Every row gives one point. To make a cloud, some directions were put in groups of two or more. Within a group, all points are equally far from the middle, so they leave a hole (a ring in 2 directions, a hollow ball in 3). The other directions are filled evenly. Then the cloud was stretched, turned, moved and blurred a little. Count the holes, and give their numbers of directions, smallest first.
In the rows, zero is written as 128.

Cloud:
[[160 129]
 [117  82]
 [125 181]
 [182 160]
 [174 164]
 [187 127]
 [172 154]
 [185 108]
 [144 151]
 [ 90 159]
 [119 129]
 [168  95]
 [103 168]
 [ 95 112]]
Holes: 0

Cloud (19 x 3):
[[134  82 105]
 [117 126 129]
 [186 139 103]
 [142 128 162]
 [113 145 136]
 [131 147 104]
 [ 49 154 157]
 [112  95 181]
 [168 101 133]
 [116 113 188]
 [131  55  85]
 [110 120 111]
 [ 62 149 123]
 [180 154 119]
 [ 50 134 152]
 [139 148 185]
 [116  85 183]
 [154 164  91]
 [163 124  81]]
Holes: 0

Cloud:
[[120 113  85]
 [ 52 105 122]
 [133 138 190]
 [ 92 114 109]
 [ 80  99 153]
 [157 136 169]
 [117 101 161]
 [ 92 125 132]
 [130 126 180]
 [191 163 138]
 [137 117 203]
 [121 103 191]
 [169  98 121]
 [138 142 148]
 [188  82 132]
 [134 157 150]
 [124 156 174]
 [176 109 123]
 [183 134 171]
 [198 149 161]]
Holes: 0

Cloud, 29 rows:
[[196 139 148 161]
 [ 60 137 108 122]
 [167 125 108 174]
 [ 66 126  99 125]
 [166 165 184 133]
 [156 130 176 163]
 [183 143  81 146]
 [ 91 122  94 155]
 [106 167  97  78]
 [ 88 104 147 106]
 [ 88 148 151  77]
 [124 192 120  95]
 [203 148 123 153]
 [131 102 161  99]
 [ 63 158 111 122]
 [177 174 142 161]
 [135 110  92 163]
 [120 155 147 175]
 [100 142  77 152]
 [ 59 131 128 122]
 [128 127 184  98]
 [154 161 174  89]
 [119 151 140  66]
 [ 79 129 156  92]
 [148 150  62 128]
 [121 104 172 112]
 [116 126  96  74]
 [173 155 184 115]
 [146 133 191 112]]
Holes: 1 (4)

Cloud, 50 rows:
[[ 77 155 106 163  92 143]
 [111  67 101 101 133 142]
 [150 164 161 161 141 171]
 [170 106 166 112 160 123]
 [190 153 100  97 158 106]
 [102 155  70 119 158 145]
 [137  59 101 150 147 121]
 [121  77 106 113 117 172]
 [168 127 120  84  78  76]
 [135 177  82 107  80 128]
 [109  66 109 150  83  77]
 [149 193 139 123 181 127]
 [ 57 110 120 120  72 122]
 [176  99 155 135 164 111]
 [ 85 138  82 149 164 131]
 [121 113 122  70  60 114]
 [152 195 128  95 126 160]
 [119 109 193 121 130 136]
 [145 201 160 132 123 149]
 [159  97 100 182 142 105]
 [101 152 116 177 101 157]
 [115  97 189 139  97 135]
 [170 120  75  93 105  82]
 [150 145  51 121 115  93]
 [148 127 141  68  76 131]
 [135 184  65 106 130  74]
 [ 83 138  69 134 154 100]
 [163 137 147  75 100 151]
 [150 108 175 138  81  95]
 [134  80 145 159 107  66]
 [ 85  74 132 141 149 121]
 [161 191 138 105 158 157]
 [ 81  77 134 126  78 142]
 [144  98 184 123 146 141]
 [144  76 118 159 157 156]
 [178 120 148 117 103  65]
 [154 140  59 116  92  97]
 [ 96 153 107  80  74  57]
 [108 162 157 153 177 124]
 [169 101 152 127 141  70]
 [ 97 193 119  80 120 141]
 [124 191 145 141 111  59]
 [170 191 133 144 108  91]
 [ 72 145 164 161 110 136]
 [168 108 172 114 156 139]
 [ 69  98 105 101 135 130]
 [ 90  83 148 153  70 103]
 [ 57 123 123 139 130 148]
 [121 112 186 118 150 123]
 [103 203 132  88  89 108]]
Holes: 3 (2, 2, 2)

Cloud, 84 rows:
[[182  95 122 158  99 125  65 121]
 [156 132 126 106 121 113  77  74]
 [154 149  82  48 180 134 121 137]
 [147 147  75  88  79 174  56 143]
 [ 92 116 162 134 149 194 121 166]
 [132 119 163 151 175 102 125 179]
 [123  72 100 109 110 145 138 122]
 [236  95 128  97  96 136 150 120]
 [198 112 117 173 108 119  95 139]
 [187 112 117 141 155 178  84 107]
 [189 103 141 186  86 108 136 133]
 [136  83 156 122  98 138  97 130]
 [141 137 125 141 109  95 113  81]
 [150  83 100 146 165 138 113 119]
 [166 104  86  81 121 181 115 152]
 [115 147 124 224 106 180 122 130]
 [190  99 131 172 105 132  72 173]
 [120  88 162  78 100 107  96 105]
 [ 96 125 154 181 140 169 144 124]
 [184 113 147 130 134 102 192  78]
 [164  65 143  90 139  76 135 118]
 [163  85 130 114  90 162 183 154]
 [100 149 103 161 141 116 175  85]
 [148 112 134 116 162 113 179 141]
 [165 134  90 134  69 168 180  81]
 [170  66  77 199  84 152  71 155]
 [ 99 154  73 122 174 122 155 170]
 [132 174 125 125  90 147 175 174]
 [190 108 129  88 154 105 156 108]
 [156 159 103 146 145 148 197  74]
 [140  84  72  83  92 143 154 165]
 [115 106  96 146  79 138 136 121]
 [112 122 151  74 176 135 157 158]
 [141 192 147 103 132 146 124 139]
 [197  90  76 211  91 189 101 132]
 [208 148 111 149  98 214 108 117]
 [200 111 114 159  48 167 107 115]
 [136 109 119 149 112 154 114  62]
 [105 169 138 144 158 118 112 165]
 [161 135 138 130 170 103 137 199]
 [179 114  96  96  83 184 187  91]
 [117 133 184  71  83 184 108 110]
 [ 86 154  75 160 117 160 115 137]
 [161 157 150 120 173 133  99 173]
 [161 125  91 125 119 110  79 141]
 [ 76 146 126 118 139 121 139 146]
 [166 128 113 118 148 203  98 166]
 [155 125 104 134 109  74 121 100]
 [136 113 140 152 160 129 171  69]
 [196 117 156 138  89 212 119 126]
 [139 173 139 101 125 152 187  84]
 [173  92 109 195 153 110  93 148]
 [177 139  87 100 145 149 158 161]
 [127  97 102 178  60 140 199 146]
 [116 127 126 115  85 183 167 172]
 [140  99 113 151  91 141 162 186]
 [141 129 120 200 146 107  79 127]
 [154 123 174 129 126 136  88 135]
 [175  76 122 137  59 148 115  72]
 [206  96  76 130 103 159 186 138]
 [139 149  88  62  92 132 116  79]
 [122  90 148 127 149  62 124 140]
 [168 122 117 223 131 130  85 132]
 [109 128 120  95  85 182 138 112]
 [141 101  87 151 183 103  96 104]
 [167 127 133  89  80 157 118  98]
 [138 146  83 140 159 153 188 122]
 [150 111  77  94 131 156 171 106]
 [118  96 132 157 162 168 135  99]
 [151 143 136 124 133 212 125 136]
 [185 122  82 193  84  64  96  98]
 [149 114  65 131 159 133 137 139]
 [163  61 139 106 131  94  97 164]
 [109 131 143 102  99 182 132 160]
 [184 108  98 134  99 100 102 160]
 [165 118 115 136 169 103 175  88]
 [219  89  58 136 116 108 155 123]
 [145 128 177  98 172  98 174 120]
 [149 141 168 167 143 137 143 156]
 [135  90 137 147  53 184 111 164]
 [127 134 160 203 152 153 151 108]
 [146  77 119 170  84 131 128 132]
 [229 104 133 139 129 123 124 110]
 [103 130 111 143 139 117 136 141]]
Holes: 0
